Rows are points. Each copy is the shape, with its points in the same order, turned, moved and blurred by noise. Some copies are also mirrored. Which?

Shape, 6 rows:
[[-7.7  0.5]
 [-1.6 -4.3]
 [-1.0 -3.1]
 [-4.1  5.7]
 [ 2.0  1.2]
 [ 2.2  5.3]]
Copy 1:
[[-4.6  3.8]
 [-0.9 -3.2]
 [ 0.7 -2.8]
 [ 1.1  7.0]
 [ 5.0  1.1]
 [ 6.3  4.0]]
Copy 1 is: only turned
Copy 2:
[[-9.4 -2.0]
 [-1.6 -4.3]
 [-1.3 -3.0]
 [-7.1  4.6]
 [-0.2  2.1]
 [-1.4  6.1]]
Copy 2 is: only turned

Shape (8 x 4):
[[ 4.0 -4.1 -0.1 -1.0]
 [-7.6  2.7 -2.1  6.4]
 [-0.4  6.8  2.3 -5.7]
 [-3.5  4.7 -3.2  0.1]
 [ 2.6 -0.7  0.0 -0.4]
 [-6.4 -0.7 -1.5 -5.0]
 [-1.9  0.4  3.1  6.2]
 [ 3.4 -2.9 -7.8 -4.7]]
Copy 1 (8 x 4):
[[ 2.7 -1.2  5.6  0.9]
 [-9.4  4.2 -2.6  0.9]
 [ 4.5  0.6 -5.8 -4.4]
 [-2.1  1.8 -4.8  1.7]
 [ 2.0  0.8  3.3 -0.3]
 [-2.6 -6.0 -3.8  0.5]
 [-5.3  3.6  3.1 -3.9]
 [ 5.1 -2.5  1.1  8.4]]
Copy 1 is: only turned
Copy 2, 8 rows:
[[ -1.7  -1.0   2.3   3.7]
 [  0.8  -6.7 -10.6  -2.2]
 [  0.7   7.7  -5.9   0.0]
 [ -2.2   0.5  -6.9  -2.6]
 [ -1.7   0.2  -1.5   3.1]
 [  2.4   0.4  -1.1  -5.7]
 [  2.7  -4.6  -6.7   4.7]
 [ -7.8   0.4   3.4  -1.7]]
Copy 2 is: mirrored
Copy 3 (8 x 4):
[[ -1.0  -3.1  -3.0  -6.9]
 [ -0.1   5.3   3.9   5.1]
 [ 10.6  -1.3  -0.8  -2.1]
 [  4.0   4.5  -2.0   1.7]
 [  1.8   0.2  -0.3  -5.0]
 [  3.3  -2.8  -3.6   3.6]
 [ -0.8   1.6   5.7  -2.1]
 [ -0.2   1.1 -10.5  -4.2]]
Copy 3 is: mirrored
Copy 4, 8 rows:
[[  0.5   3.2  -3.8   3.9]
 [  0.7 -11.3  -1.5  -1.6]
 [  1.1   2.6   2.1  -7.7]
 [  3.0  -4.5  -2.6  -5.1]
 [  2.1   1.4  -1.8   1.2]
 [ -4.6  -2.0  -4.8  -5.2]
 [  0.9  -5.8   2.5   3.0]
 [  3.0   4.0 -10.5  -1.0]]
Copy 4 is: mirrored

Shape (11 x 6):
[[-0.5 -3.8  4.9 -0.6  3.1 -1.4]
 [ 8.7 -4.4  4.4  2.8 -7.9 -3.0]
 [ 6.0  4.4 -4.3 -6.4 -4.0  5.4]
 [ 1.1  5.8 -3.8 -8.9 -6.8  4.6]
 [-1.4 -6.2  1.1  0.6  1.2 -0.7]
 [ 0.8 -0.5  0.8  3.7  3.2 -2.2]
 [-2.3 -3.5  0.8  1.6  1.1 -6.8]
 [-5.9 -3.0  2.1  1.1  5.6 -4.9]
 [-0.6 -1.3  3.4 -2.3  2.9 -3.8]
 [-0.2 -4.5 -5.4 -0.2  1.4  3.5]
 [ 0.3  2.6  4.3  0.5 -5.5  1.4]]
Copy 1, 11 rows:
[[ 1.4  1.6  4.8  5.2  1.2 -4.1]
 [ 8.2 -4.9  9.0  6.9  0.2  7.7]
 [ 3.1  4.5  0.2 -5.4 -3.7  8.7]
 [-0.5  4.9  0.3 -4.1 -8.8  8.8]
 [ 2.9  0.5  1.1  8.6  1.2 -1.6]
 [-0.3 -2.1  1.2  3.1  5.1 -0.3]
 [-1.3 -3.9  0.7  7.7 -0.7 -3.3]
 [-2.8  0.4  0.3  6.8  1.8 -7.1]
 [-0.1 -0.5  3.8  3.0 -1.1 -4.3]
 [ 2.9  3.5 -5.8  4.9  1.6  2.1]
 [-1.6  2.0  6.8  3.0 -1.9  6.5]]
Copy 1 is: mirrored
Copy 2, 11 rows:
[[-2.9 -2.8  4.9  3.1 -1.8  3.9]
 [-2.4  4.7  4.5  4.5  3.1 -8.0]
 [ 3.1  3.6 -3.7 -8.7  2.3 -0.7]
 [ 7.0  0.1 -6.6 -7.7 -0.5 -1.5]
 [-5.7 -4.3  2.1  2.3 -0.7  0.7]
 [-5.0 -0.9  0.1  5.1  2.1  4.4]
 [-3.1 -5.7  1.6  6.7  2.7  1.4]
 [-2.8 -8.0  1.5  7.7 -0.5  6.6]
 [ 0.2 -3.6  2.6  3.4  0.9  4.2]
 [-6.3 -4.0 -3.6 -3.3 -0.1  1.3]
 [ 2.9  2.2 -1.0  3.5 -2.8 -1.5]]
Copy 2 is: mirrored
Copy 3 (11 x 6):
[[-6.8  3.9 -1.8 -0.6  2.4  1.4]
 [-3.2  0.6  7.4  1.6  6.6 -7.8]
 [10.5  0.1 -1.4  1.4  4.5 -0.5]
 [11.7  2.8  0.9 -0.4  4.8  3.9]
 [-6.0  0.7  0.0 -3.0  0.2  0.9]
 [-4.1  3.9 -1.6  1.4 -2.7 -2.4]
 [-5.8  6.9  1.1 -4.2 -1.5 -1.5]
 [-7.8  7.4 -2.6 -3.2 -3.3  2.8]
 [-4.7  7.0 -2.6 -1.1  2.5  0.9]
 [ 0.3 -2.8 -2.4 -4.2 -2.7  0.8]
 [ 0.8  3.9  5.2  4.2  2.8  2.1]]
Copy 3 is: only turned

Shape (15 x 9):
[[ -4.1   0.0   8.5   2.0  -0.9   1.6   3.3  -1.3   5.3]
 [ -3.9   3.1   3.8  -4.4   2.4  -3.8  -0.2  -2.6  -1.7]
 [  2.6  -2.4   3.9  -3.9   4.0  -2.0   5.1  -3.0   2.6]
 [ -0.9  -6.3  -3.1   0.8  -7.8   0.0   2.9   4.1  -4.9]
 [ -2.6  -2.4  -6.9   6.0   3.5   5.2   7.3   7.2   7.2]
 [ -1.0  -2.0   1.9  -1.8   3.8  -3.4   7.2   1.3  -0.4]
 [  2.1  -6.2   0.5   6.4 -10.1  -0.6  -0.1   9.0   1.5]
 [ -0.6  -1.5   4.4  -5.3   8.5   2.8   0.9  -1.1  -2.0]
 [ -1.5  -5.7   0.7   4.2  -6.5  -0.5   4.1   1.7  -4.0]
 [  3.0   0.2  -0.9  -1.7  -9.4   0.7   1.3   1.1  -1.2]
 [  1.9  -3.5  -1.2   3.5  -7.0  -4.7  -3.8  -1.1  -2.8]
 [  1.3  -2.3  -1.8   2.5 -10.9   0.5  -0.1   2.8  -4.3]
 [  1.4   0.1   3.3   3.0   2.7   1.5   4.9  -3.9  -2.1]
 [  0.6   4.5   5.8  -3.8   6.8  -4.0   4.8  -0.7  -3.8]
 [  3.3  -0.6   1.5   1.3  -4.9  -0.5  -0.4   3.5  -5.3]]
Copy 1, 15 rows:
[[ 0.0 -2.2  8.0  6.8 -4.9  2.8  3.7  1.8 -2.5]
 [ 1.6 -3.0  9.8 -0.9  3.1  1.3 -1.8 -4.1 -0.4]
 [ 4.1 -3.3  3.1 -3.1 -2.2  3.0  5.8 -0.1  2.3]
 [-6.1  1.0 -6.6  0.4  0.2  3.5 -1.0 -4.7 -6.3]
 [ 7.9  3.2 -7.2 11.4 -4.6  6.8 -4.1  1.4  0.2]
 [ 3.8 -4.6  0.6  0.8  0.3  6.4  2.3 -3.3  0.1]
 [-8.7 -0.5 -7.9  5.2 -1.3  1.9 -0.4  5.4 -6.3]
 [ 0.9 -0.7  7.8 -4.0 -2.2  6.4 -0.3 -0.6  6.0]
 [-6.7 -0.2 -4.5  2.3 -1.8  2.2  2.5 -3.4 -5.1]
 [-2.2  3.5 -2.5 -1.3  3.1  0.1  2.1  1.2 -7.6]
 [-5.6 -1.5 -2.4 -1.4  0.2 -6.0 -0.3 -2.1 -3.3]
 [-7.7  3.1 -4.5  0.5  2.5 -0.4  0.4 -0.4 -6.7]
 [ 0.8  1.7  3.6  2.7 -1.3  1.1  4.3 -2.3  4.0]
 [ 1.9 -4.0  8.2 -1.6  5.1  4.5  3.7 -3.5  5.1]
 [-7.0  1.1 -1.2 -0.5  4.6  1.3  2.0  0.5 -1.3]]
Copy 1 is: mirrored
Copy 2:
[[ -5.9   4.1  -4.1   1.9   0.3  -2.0  -1.1  -4.4   6.2]
 [ -3.3   0.1  -3.0  -2.9   2.1  -1.5  -6.6  -2.6  -3.0]
 [  0.9   4.2  -2.8  -2.3  -3.5  -5.7  -1.8  -5.1  -0.8]
 [ -3.3   5.5   2.1   3.0   4.2  -1.2   7.9   4.4  -5.9]
 [ -2.7   2.2   3.3  -7.2  -0.2  -4.4   9.5   4.9   9.4]
 [  0.3   5.1  -0.8  -3.4   1.8  -7.2  -1.1  -0.8  -0.7]
 [ -0.7   1.7   1.8  10.7   4.7  -0.2   9.9   5.5   1.9]
 [  2.4   5.3  -4.5  -7.3  -0.7   1.1  -3.2  -4.1  -1.0]
 [ -4.3   7.0   3.4   5.0   4.6  -1.3   5.3   1.2  -2.4]
 [ -4.3   2.9  -0.3   5.5  -2.6   0.0   3.0   5.3  -5.0]
 [ -1.8  -0.5   5.9   6.8   2.4   1.7   2.5  -0.2  -5.4]
 [ -4.4   3.9   3.3   7.4   1.5   2.0   5.3   5.8  -4.7]
 [ -1.7   8.2   3.2  -1.2  -1.1  -1.1  -2.9  -2.2   1.7]
 [  2.4   5.1  -2.4  -4.0   0.8  -4.3 -10.0  -0.5  -1.8]
 [  0.1   4.2   1.0   4.7   2.4   2.1   0.4   4.3  -3.4]]
Copy 2 is: mirrored
Copy 3 (15 x 9):
[[ 1.8  2.1 -5.1 -5.6  1.2  5.9  0.4 -2.3 -5.8]
 [-3.7 -0.7 -0.7 -9.2 -2.9  1.1  2.6  3.8 -1.1]
 [ 0.1 -0.8 -4.6 -5.1 -3.6  1.8  9.7 -1.3 -1.5]
 [ 4.0  4.2  4.4  6.2 -6.0 -1.3  1.7  2.2 -3.7]
 [-1.4 -7.0 -7.2 10.8 -2.1  3.7 -0.2 -3.7 -5.0]
 [-1.8 -3.0 -0.3 -1.9 -1.9  2.5  8.5  0.7 -4.2]
 [11.4  2.8  1.3  8.1 -0.4  2.0 -1.4  2.2 -1.5]
 [-1.5 -4.7 -2.1 -8.0 -9.5  4.2  5.1 -1.3 -1.9]
 [ 3.9  4.3  4.6  3.5 -2.2  0.0  1.9 -1.1 -4.5]
 [ 2.4  7.9 -0.5  2.7 -4.2  1.7  1.8  3.7  2.0]
 [ 5.8  4.2  3.2 -0.2 -1.2 -5.1 -0.3  1.4  2.9]
 [ 4.2  7.3  4.0  4.6 -4.1 -0.1 -1.2  2.5  0.9]
 [-2.1  0.5  0.4 -3.5 -1.9  3.3  4.6 -6.3 -0.4]
 [-5.2 -3.6  1.6 -8.6 -1.9  5.4  8.5  1.6  0.7]
 [ 4.1  2.8  4.7  0.7 -4.0  2.9  1.4  2.3  2.4]]
Copy 3 is: mirrored
Copy 4, 15 rows:
[[ -5.1   0.8   3.0  -7.1   3.1   1.6  -5.5  -0.3  -6.5]
 [ -1.7  -2.3  -0.8  -4.4  -6.3  -1.2  -0.6  -4.8  -5.9]
 [ -7.0  -0.5   6.3  -0.8  -4.5   0.0  -0.8  -2.1  -1.3]
 [ -1.6  -5.1  -4.8   4.5   3.1  -2.5  -8.7  -2.5   3.1]
 [ -8.7   3.6  -3.8  -3.4   7.6  -8.0  -1.2   7.1   5.6]
 [ -5.8  -1.6   3.6  -1.3  -3.0  -5.6  -2.9  -0.5  -1.3]
 [ -0.1   4.3  -4.3   6.8  10.0  -3.0 -10.8  -1.0  -0.2]
 [ -0.5  -0.9   5.2  -7.7  -6.0  -0.5  -1.2  -1.0   2.9]
 [ -2.0  -5.4  -2.0   2.8   4.2  -1.6  -8.9  -0.7  -0.8]
 [ -4.7   0.0  -5.5   4.7  -0.3   2.8  -8.2  -2.2  -1.3]
 [  2.5  -2.5  -4.0   6.4   3.8   1.1  -3.2  -4.5  -4.1]
 [ -1.0  -2.8  -7.0   7.2   2.7   0.5  -9.1  -2.4  -0.6]
 [ -3.2  -4.8   2.2  -2.2  -1.2   1.6  -2.4   4.0  -2.7]
 [ -2.4  -2.0   4.4  -2.7 -10.2  -3.9  -2.3   0.8  -5.3]
 [  1.8  -0.6  -3.1   5.0  -0.6  -0.6  -7.9  -0.7  -1.3]]
Copy 4 is: only turned

Shape (17 x 12):
[[ 0.5  2.8 -3.0 -3.3  0.1  4.7  2.6 -3.7 -2.2  1.2  1.6 -5.4]
 [ 5.8 -3.3  4.3  3.8  2.4  7.0  1.4 -4.6 -0.3 -0.7 -1.3  5.6]
 [-0.6  5.6 -0.2  3.9 -5.7  6.3 -6.0 -4.8  0.9 -3.1  3.4 -1.2]
 [-2.2 -5.4 -2.6  2.6  1.6  4.0  0.7  1.0 -3.8  4.3 -1.1  5.1]
 [ 7.2 -5.2  2.5  2.3  5.0  1.7 -7.4  3.9 -4.8 -1.4 -1.4  4.4]
 [ 4.1 -1.4 -3.2 -4.0 -1.7  1.1 -6.7 -3.1 -5.4  5.0  7.1 -6.8]
 [ 4.0  2.3 -2.0  7.8  3.9  0.2 -2.5  4.2 -4.5  1.7  0.1  5.1]
 [ 4.9  4.8  3.9 -3.2 -3.4 -3.2 -8.5  0.2  3.4  8.5  6.2  0.3]
 [-1.7  5.3 -1.8 -3.2  4.9 -2.0  3.4  5.1  4.0  8.5 -1.4  5.7]
 [ 3.5 -5.8  2.9  7.0  1.7 -3.6 -0.8  6.0 -4.8  7.1  6.1 -4.3]
 [-0.4 -0.3  8.2  4.6  3.9 -5.3  0.7 -5.1 -5.3 -3.3  4.1 -5.0]
 [ 3.5  2.3  6.1  2.7  1.2  3.3  2.5 -0.2 -2.7 -3.5 -4.3 -5.0]
 [ 0.2 -2.2 -3.6 -3.9 -0.5 -4.2  2.6 -0.2  5.8  5.8 -1.0 -2.1]
 [-2.1 -4.3  5.5  1.5  2.2  3.4  0.9  1.5  1.8 -3.3 -4.0 -6.7]
 [-2.0  2.0 -3.2 -0.8  0.5 -1.3 -7.6 -0.9 -5.8  2.6  2.0 -2.8]
 [ 1.3  5.0  6.0 -3.1 -5.3 -1.7  1.6  1.2  2.0 -1.2 -0.7 -1.6]
 [-3.7 -5.7  1.3  2.1 -1.9  0.7 -0.1  6.4  6.2 -1.2  6.8 -0.8]]
Copy 1 (17 x 12):
[[  1.3   6.0  -5.3  -4.6  -1.5  -0.5  -3.9   4.0   6.4  -1.3   1.7  -1.6]
 [ -4.1   9.5   1.8   2.4   0.3  -8.3   3.2   0.3   3.6  -3.2   3.8   5.6]
 [  1.1  10.0  -2.1 -11.7  -3.6   1.0   5.6   0.4   2.1  -1.1   4.0   3.1]
 [  1.1   2.7  -0.2  -0.3   3.9  -7.1  -0.7  -1.7   3.5   5.0   3.6   4.6]
 [  2.3   6.9  -3.0   2.5   1.2  -9.9   2.9  -4.4  -2.5  -1.1  -4.8   9.2]
 [  6.0   4.5  -5.1  -8.0  -5.1  -4.0  -8.7  -0.8   0.2  -0.3  -0.5   3.4]
 [  0.3   9.1  -1.9   1.9   3.4  -0.8   0.3  -7.4   1.3   4.0  -2.6   7.7]
 [  4.1   8.1   1.4  -3.4 -11.1   3.8  -3.8   2.9  -6.3   3.7  -1.5   6.8]
 [  2.4   3.4   0.0   7.2  -1.0   5.7  -3.1   2.8   3.2  10.3  -1.1   3.9]
 [  2.9   4.2   2.5  -1.5   3.2  -3.0  -7.4  -9.6  -6.2   2.1  -2.3   0.8]
 [ -8.4   6.4   3.4  -7.8   1.6  -2.4  -4.1  -0.1   1.1  -3.0  -7.8  -0.6]
 [ -5.6   8.8  -4.4  -0.6   4.2  -1.6   0.4   1.0  -0.8  -4.3  -0.4  -1.5]
 [ -0.7  -3.9  -2.1   1.7  -5.6   3.3  -3.1   1.5   1.5   3.8   1.6   0.0]
 [ -2.2   2.5  -1.8  -0.3   3.6  -4.5   3.3   2.3  -2.8  -2.4  -1.0  -6.3]
 [  2.6   4.0  -6.5  -7.8  -1.1  -2.1  -3.9   0.1   0.5   4.7  -4.2   4.1]
 [  0.4   5.2   0.1  -2.2  -0.1   6.6   0.8   7.1  -2.3  -2.2  -0.6   1.3]
 [  7.1  -0.9   7.1  -2.1  -1.3  -1.2   5.1  -2.5   0.3   0.3  -2.2  -3.4]]
Copy 1 is: only turned
Copy 2, 17 rows:
[[ -4.7  -4.3   5.1   3.1  -2.0  -1.4  -1.2   5.4   3.0  -4.1  -0.8  -1.0]
 [  1.2   2.5   5.8   6.0  -7.1   2.0   0.7   2.1  -9.7  -3.8   1.8  -3.3]
 [ -2.8   1.6  -0.8   1.0  -3.0   4.2   5.9   6.9  -0.3  -8.6  -0.4   5.2]
 [  0.9  -1.1   3.4   0.4  -1.6  -1.7  -4.6  -4.0  -5.9  -7.8   4.2  -1.3]
 [ -2.3   4.9   1.8  -0.1  -2.5  -0.8  -0.3  -1.6 -10.5   3.2   8.7   1.3]
 [-10.2  -1.7   0.4  -4.7   0.3  -0.9  -5.9   7.2  -2.3  -0.4  -0.9   2.9]
 [  0.8   2.5   2.9   0.6  -6.3  -1.3  -0.8  -5.9  -4.3  -1.1   3.8   6.9]
 [ -2.7  10.0  -3.0  -4.5  -0.4   3.2  -4.9   3.9   1.6   1.5  -5.6   1.8]
 [  5.0   4.8   4.0  -0.9  -3.2  -2.0  -6.0  -6.4   7.3  -1.3   0.4  -3.9]
 [ -8.9   0.2  -1.8   1.5  -0.8  -0.4  -6.3  -9.1  -6.9   1.2  -3.4   3.0]
 [ -7.7   1.2  -0.2   4.7  -2.4  -7.7   7.2  -1.0  -6.1   0.3  -6.7  -0.5]
 [ -2.9   0.4   2.6  12.0  -1.0  -0.9   3.6   1.7  -1.9   0.9   1.0   0.1]
 [  1.9  -3.5  -2.1  -0.8  -0.5  -0.3  -6.0  -0.2   3.2   0.2  -2.8  -6.5]
 [ -5.3  -1.9  -2.2   9.1   1.0   0.1   3.7  -1.3  -2.3  -1.7   3.7  -6.0]
 [ -4.8   0.3  -1.2  -3.7   0.5  -5.1  -1.7   2.5   0.1  -3.3   2.1   4.2]
 [  0.8   3.2   1.4   4.8   4.2   1.9   3.4   2.2   2.4   0.8  -4.6  -1.1]
 [ -4.9  -1.4  -2.4  -2.0   1.1   7.2   2.8  -7.3  -1.3  -4.0  -0.4  -5.4]]
Copy 2 is: mirrored
